Rows are points. Two turns around zero, p and q, are shown by what they do to some points. Write where each new point lands after one turn and then the other. Backwards means that the second turn is done in reverse. Each puzzle has new turns, and all numbers are rounded.

Turn p:
[ 42 -25 -12] => [ 28 -41   6]
[ 39 -45  50] => [ 47 -12  60]
[ 6 36 -3] => [ 11  18 -30]
[-27 -30  13] => [-24   2  35]
[-30  -5 -21] => [-36  -4  -5]
[-29  68 -27] => [-25  37 -65]
Turn q:
[-54  28 -35] => [-50   1 -49]
[-37  15  10] => [-37  18  -4]
[ 31 -36   8] => [ 29 -24  30]
[60 -7 18] => [58  5 23]
Where do these land?
p, then q: [ 22 -14  53] => [37 38 26]
p, then q: [  3  26 -56] => [-14 -51 -32]
q, then p backwards: [  2 -43  34] => [ -3 -49  23]
p, then q: [-27  31 -31] => [-28 -15 -40]

Turn p:
[ -8   4 -30 -44] => [-13 -42 -25 -19]
[-15   3  46  15] => [-15  45  16 -10]
[ -4  -6 -16  23] => [ 1 -7 14 24]
[ 28 -42 -11  37] => [43 -7 41 21]
[ -2  41  11 -31] => [-17  11 -46 -17]
Turn q:
[-36  27 -10  -6] => [ 5 36  4 29]
[  9  23 -37 -40] => [ 51  25 -17  -5]
[23 20 61 22] => [-34  -1  52 -36]
[-10 -30 -24  16] => [ -2 -27 -22  25]
[ 17 -34  13  14] => [-20 -34  -8 -14]
[ 30  16 -21  13] => [ 32 -19  19  -3]
[-33 -23  18 -18] => [-33  18 -29   4]
Where do these land?
p, then q: [ 11  -8 -35  18] => [-15 -39   5  -2]
q, then p backwards: [  4  28   7 -24] => [13 -6 35  4]
q, then p: [-26  24 -18  -1] => [  8  24 -10  28]
p, then q backwards: [-4 32 12 10] => [-31  -4   2 -17]
q, then p: [ 15 -76  33  -4] => [-37 -68  27 -20]

Turn p:
[-20 -28  12 -24  -7 -21] => [-13  -2  -8 -11  -4 -45]
[ -2 -36 -26  74   7  18] => [ 45 -47  56  20   1   7]
[  9  -6  13 -34  19   0] => [  4  20 -27  -8  19 -16]
[ 13  44 -28 -29  -9 -18] => [-30   6 -42  22 -13  27]
[ -7 -31   5 -16 -21  22] => [  0 -23  -3 -36   9 -16]
[ 25 -19  45   1 -14 -26] => [ 25  27  -3 -25 -36 -25]
[-18  76 -21  29  24  25] => [-30  19  28  38  23  68]
Turn q:
[  9 -19  50 -23  15  16] => [-17 -11  34  13  25  40]
[ -1  -7 -55  24 -49  -9] => [ 29  16 -15 -48 -12 -48]
[ 41  42  33 -20   5  15] => [ 1 29 31 55 17  4]
[-26  -1 -31  48 -31 -32] => [-10   5 -20 -43 -43 -42]
[42  6 17 11 31 23] => [ 24  -8  34  38 -12  17]
[-49  -7   5 -27  22  16] => [-17  -5 -38  -5  15  44]
[-16 -15 -19 -13   7 -30] => [-10 -27 -25 -11  10 -15]
Where do these land?
p, then q: [-51 -45 -13  19 -20 -41] => [-61 -29  21 -41  -3 -24]
p, then q: [-7 44  4 -7 -1 20] => [  5  23 -23   8  -6  36]
q, then p backwards: [ 10  -8   3 -22   7 -29] => [-25 -16 -22  -9   9   5]
q, then p: [  8   8 -17 -23 -37  40] => [  8  37 -29  18  13  35]
q, then p: [ 37  20  33 -14 -24  30] => [ 7 56 25 -3  3 26]
p, then q: [ -3 -50  16  14  71  -9] => [-15 -39  32  55 -29 -37]
q, then p: [  6  31 -26  33   4 -11] => [ -7 -15  -5   7 -49  10]
